Every row gives one point. Two turns around zero, p and q, are shown by what they do to some points. Write where each new point lands after one turn and then the other. Backwards means that the second turn is done in reverse. Each puzzle has new turns, and all numbers are rounded.

Turn p:
[-25   8] -> [-25  -8]
[-28  12] -> [-30  -7]
[-12 -15] -> [ -1 -19]
[66 -6] -> [57 35]
Turn q:
[-16 -17] -> [ -3 -23]
[-28  28] -> [-39   7]
[ 29 -59] -> [ 58 -31]
[ 1 20] -> [-11  17]
[14 29] -> [-5 32]
Where do these land?
p, then q: [ 49 -22] -> [36 40]
q, then p: [-37   4] -> [-15 -34]
q, then p backwards: [-11  18] -> [-11  18]

Turn p:
[  8 -24 -29] -> [ 12 -27 -25]
[-48  21  34] -> [-50  36  13]
[  1  18 -31] -> [ 19  15 -26]
[ 39 -15  26] -> [ 19 -24  39]
Turn q:
[-9 10 25] -> [-7 -1 27]
[ 16 -20 -76] -> [  7   5 -80]
[ 26 -30  23] -> [ 42 -15  12]
[-11 -22   2] -> [  2 -24  -3]
[11 22  3] -> [-1 24  7]
[-33  40  23] -> [-43  12  35]
Where do these land?
q, then p backwards: [ -6 -14 -20] -> [ -8 -13 -20]
q, then p: [-16 -50   4] -> [ -1 -52  -5]
p, then q: [-7 68 14] -> [-24  58  31]
q, then p: [29 -3  2] -> [27  4 10]

Turn p:
[-22  38  -7  43  37  59] -> [ 12  23 -41  36  39  59]
[ 14   3 -14 -28  10 -40] -> [-14  -7   4 -25  15 -42]
[-36 -17 -11  45  36  46] -> [  5 -24 -36  54  14  46]
[ 30  -9   7  18 -13  -3] -> [ 25  12   6  12 -17 -18]
[-28  -3  22  -4 -14 -47] -> [-49   1  27   5 -16 -17]
[ 24   5 -28 -27 -41  10] -> [ 21   7 -13 -50 -27  -5]
[ 18 -16  30 -47 -15 -24] -> [  1 -12  53 -32  -8 -22]
Turn q:
[ 33  32  -9  17 -34  21] -> [ 24  36 -12   6 -44   8]
[-15 -58   7   1 -31 -12] -> [-16 -56   0  19 -20 -25]
[-43 -35  -9 -20  -2 -42] -> [-43 -43 -10 -17  18 -31]
[-32   5   5 -16 -32 -21] -> [-38  -7   6 -22 -22 -18]
[21 43 33 37 76 25] -> [32 60 38 29 58 29]
[-30 -20 -13  -9  41  50] -> [-15 -23  -2  15  32  61]
[ 28  20 -28  -2 -20 -11] -> [ 19  20 -31 -16 -20 -11]
[ 32  19  26 -14  31  17] -> [ 40  16  30 -11  17  20]
[  7  -5 -11   6 -29 -28] -> [ -2  -2 -18  -3 -20 -34]
Where do these land?
q, then p: [  6 -11 -28 -23  45  56] -> [ 60 -26 -23   3  24  35]
q, then p backwards: [ 25  35  10  13 -45  16] -> [ 18   3  13  25 -57   3]
q, then p: [-16 -23 -24 -46  10  -4] -> [  6 -56  -2 -18   5   5]
q, then p: [ 27  22  33  -8 -25 -22] -> [ -7  29  38 -22 -10 -23]
q, then p backwards: [-7 16  6 29 35  6] -> [ 0 30 23 18 26  3]
p, then q: [ 22  14 -31 -20 -25 -21] -> [ -4  -4 -14 -51  -5 -16]
q, then p backwards: [ 10 -24  32  50 -33 -34] -> [ 27 -35  16  37   1 -53]
q, then p: [-67 -28   2   5  38   3] -> [-27 -44  -5  48  23  35]

Turn p:
[-20  22  -2   4   2  12  33 -40 -18] -> [ -3  37   0  -3  -7  16  39 -24  19]
[-16 -31  -1 -13 -11  -9 -28  18  18] -> [-25 -30  -9  -4   4  -2 -36   5   4]
[ 10 -24   3  21  20   1 -14   6  34] -> [ 21 -36   8  15  13  -5 -19  -4  17]
[-15  22  23  12   0  11  40 -14 -35] -> [-12  26  24   1  -9  14  53  -6  -2]
[ 24 -11 -10 -12  -7 -49   6   3  34] -> [ 15 -15  -7 -29  -9 -49 -20  10  17]
[ 16  -3  16 -16  14 -20 -12   2  -6] -> [  2  -3  10 -19  23 -17  -6   1 -16]
[ -9  -8 -12  12  -7  16 -23  47   5] -> [-13 -22  -7  37  -6   7 -23  25 -14]
[ 20   6  12 -13 -26  20  24 -23 -34] -> [  7  16   0 -33 -19  28  33  -2 -22]
[-19   5 -29  35  -2   0 -37   5  -3] -> [ -6   1 -11  45 -12  -3 -27 -25 -10]
[ 13   5  -2 -31  16  18  35 -10 -27] -> [  6  18 -17 -21  19  13  44  13  -7]
[ -3  17   1   1   0   1 -23   6  33] -> [  9   8   9  10   3   0 -37   9  14]
Turn q:
[-28   4  22  -2  -9  -7   2   7  -8] -> [-16  10  23 -17  -5  -5  18   0   0]
[-12 -15  31   2   2  -1  22 -11   1] -> [ 0 -6 27 10  3  5 30 -9  5]
[ 24 -18 -42 -20 -10  28 -13  -9   4] -> [ 20 -22 -35  -4 -12  28 -28 -12 -15]
[ 17 -18 -28  16  10 -23  19   9   7] -> [  6 -30 -21  22  -2 -24   3  17  -3]
[14 16 -8 11 11  3 15 15 34] -> [  2   0 -22  14   5   3   3  24  33]
[-23  17  29 -29  -6 -21  14   3 -14] -> [  4  21  18 -31   0 -18  34 -11   3]
[  7 -18  -9  29  17  28  17  31  13] -> [ -9 -15 -10  27   4  26   6  43  -3]
[ -3   8  47   9 -33 -27  11   5  -5] -> [  8  12  51  -7 -20 -24  14   6  19]
[-35  -7  46  -8 -15 -37  -9  -8  15] -> [-19  -9  48 -28   5 -22  18 -19  26]
[ -6  27 -47  -2  -5  20 -34 -21 -24] -> [-16  27 -37  -5 -14   5 -40 -26 -26]
[ 22  -3 -15  -9  21  18 -33   6 -16] -> [ 11   5 -15  -5  25  14 -33   4 -26]
[ 23   6 -26   4  17  20 -11 -26  -7] -> [ 10   8 -27  24   9  12 -25 -18 -13]
Where do these land?
p, then q backwards: [ 18  19  43 -22   1 -17 -13 -25   3] -> [ -3   8  39 -27  -7  -7 -36   8 -19]
q, then p: [ -3  -4  -8   0  -9  -2 -27  12  23] -> [-14 -11 -10  -2  14   8 -29   4   6]
p, then q: [ -3   1  41 -10 -16  23  -5 -22 -16] -> [ 11  25  13 -12   5  40  18 -16  -6]
p, then q backwards: [ 25  -8 -17  -8 -69   3   7  -2 -76] -> [-45 -10 -50 -25 -34  27  22  15 -62]
q, then p: [-17 -18 -22  29  22  -9  18  -2  33] -> [-17 -33 -13  30  -9 -10   8 -13  32]
q, then p: [-17  16 -19   8   7  -4  23  15  40] -> [ -7  -9 -23  19 -16 -12  -6  19  40]
q, then p: [-17  -3  -3  16   6 -14  -4  -3  11] -> [-19  -7   4   6   2  -8  -3 -10  18]
p, then q backwards: [-26   8 -15  -1  17  -5  12  16 -17] -> [-17  14  -5  23  25  -5  17  -1   0]
q, then p backwards: [  1 -34  -6 -19   2   2   7  -6   8] -> [ 14 -34   5   9   4  12   1  -5  -5]
q, then p: [ 16  22 -29   1  24  16  -7  -6  -7] -> [ 15  20 -24  31   2  -6  -7 -11 -13]
p, then q: [ 24   0  35   5  14   9 -10  21   0] -> [ 16   3  29   3  26   7   6  20 -19]

Turn p:
[ -6 -22   8 -24  17  15 -22 -24  10   1 -19] -> [-20  -8  -3   3  14 -36  -4  14  11  11 -27]
[ 20 -24  24 -17   2   8  31   2  -6   3  11] -> [ -2  32   8 -24   0 -19  22  17  -1 -15   6]
[ -9  19  21 -22   3 -41   0   3 -15   4  -2] -> [ -6  20  13  24 -23  -8 -27  -7  -9 -26  -1]
[  6 -19 -71  -1  -1  18   8  15   3 -11  16] -> [-16 -13 -51 -14 -16  30  35   0  16  22   9]
[ 16 -14  23 -14  14   4  -6   6  29  17  14] -> [ -1  37   6   1  22 -20   6  -4  12  16  -3]
[-17  26 -26 -16 -40 -39  30   5  -6  -2 -72] -> [  0 -32  28  24 -73  16 -29  41  17   1  21]
[ -1   8   6  -3  14  14  19  26 -11  11  -2] -> [-3 21  7 -8  4 27  1 18 -3 -7 -9]
[ 20   5 -13  33  13  -1 -76 -43  -5  10   1] -> [  9 -37 -22  21  24 -28 -12 -35 -46  43 -23]
[-23  22 -12  49  -6  -9  -9 -36  -1   5  16] -> [ -6 -44  15   5  15  13  -4 -41 -25   3  18]
[-13  10  11  -7 -32  11 -25  15 -15   7   0] -> [ 14  -3 -17  -4  12   3 -42  12  -2  -6  11]
[-10 -14  10  40   4   1  23  20   2 -23  20] -> [ 21  -3   6   2  21  23  36  -8   5 -29  14]
[ 17   3  19 -19  12  18  28  12  14 -24  16] -> [ 11  29   9 -30  -3  -1  18  -5  25 -14 -16]
Turn q:
[-11 -26 -42  10  17   1 -12  -7  -6 -33 -39] -> [  9  10  48  26  15   2  11  21 -20 -29 -25]
[ -2 -24 -20   3  44  18  -2   5 -11 -43 -25] -> [ 16  16  31  14  19  22  12  27  -1 -50  -4]
[  6  -3 -21 -16  51  -3 -27  -2  19 -23   4] -> [ 14  32  39  -7  -5  14 -22  27  21 -18   3]
[ 43  17  -3   0 -13  -5 -19   3 -13 -29  62] -> [ 20  40 -48 -31 -31 -13 -21  20  -8  -7 -14]
[  4   5  -9  -9   0   9  -9  24   0  21 -28] -> [ 15 -13  17   3   3  14  17   9  -9  25  14]
[-14  32   7  27  -8  19  28 -22   9  21 -11] -> [-26 -14 -17  16  18  32  -9 -30  -4  19 -13]
[  1 -23  38  12 -45  10  18   3  39  10 -35] -> [ -8 -62   2   4 -30   7  31 -35   6   1 -16]
[-22   5   5 -25  -9  24   6 -15   7  -5 -28] -> [-34 -27  18   0   0  19   1   6 -15  -6   9]
[ 23  -6  16  -4  11 -19 -29  -6 -38  11  44] -> [ 26  35 -26 -11 -10 -33 -23  -8  -7  -6  33]
[ -7  -3  20  11 -10   6  19  22   7  -4 -11] -> [ -5 -16 -12   3  -1   9  31  -8  12  -3  -3]
[ -2  38  12  -4  -5 -46 -12   3 -21   4  42] -> [-14  50 -26 -27  -3 -31  -5 -11   5  27  11]
[-18   9  -6  10  -6 -12 -24   3 -12  18  51] -> [ -5  31 -28  19 -12 -30 -20   7   9  23  12]
[  1  -4   4   9 -13  -8  15 -10  12  20 -34] -> [ -1 -28  17   3   9   3   9 -29  -6  13 -11]
[ -2 -17  -1 -24 -13   6  50   0  10  32   8] -> [ -6 -54 -16 -12  27 -13 -11   4  17  10   2]
Where do these land?
q, then p: [ 46  19  41   5  14  22   9 -17 -16  31  -8] -> [-24  -8 -37 -47   3 -29   9 -18 -20  20 -16]
p, then q backwards: [  3 -20 -20   1 -27  31  16  10   1 -17  -1] -> [ 16   1  14 -26   2   9  20  37   5  -2  13]
q, then p backwards: [-16  -5   3   7   2 -11  -4  10  14 -38  34] -> [ -2 -17   3 -47  14  -5  13  14   0 -17  -4]
q, then p backwards: [-26  23  35   8  21  27   4  -5 -12  16 -18] -> [-31   2 -26  23  -2 -18  10  13  10  22  32]
p, then q backwards: [-11 -39 -13  -7 -36 -26 -32  -3  10  -7   5] -> [-21 -30  19   2  -8   9   4  12 -22  34  38]
p, then q: [ -3  27 -13  23  18  15  13  14  27   4 -30] -> [ 11 -41  -7  14 -11  31   3 -19   7   0  21]
p, then q backwards: [ 24  -4   1 -15  44  18 -26  -2  13  38   2] -> [-16  44 -38  20 -17 -30   6  -3  -9   3   3]
p, then q: [-13  -2 -16  -5  -6 -17   2   8 -39 -42 -13] -> [  8 -10  -1   7 -13 -10  25  26 -23 -23 -39]
p, then q backwards: [-15 -26  -7 -42 -25 -39  14  11   6 -18   6] -> [-27 -26  36  -1   9   4 -22  10   3 -13  45]
q, then p: [ 17  52   4  -9  23  29 -13 -35   9  39   0] -> [-18  -4 -32 -27  48 -10 -37  -8 -23  26 -17]
p, then q backwards: [ -1   1  -8  23  33  10  17 -32  10  23   1] -> [-22  21  -3  -7 -17 -15   9  -3   3   1 -46]
q, then p: [-18  -2  -9  -4 -26 -33   1  31 -29   5  24] -> [-20  21  11  30 -34  28   4 -11  -8  -1  24]
q, then p: [ 13 -24   2  14 -34 -27  -1   8   5 -34  -3] -> [ 11 -12  20   7 -49 -11   4  22   8 -13  13]
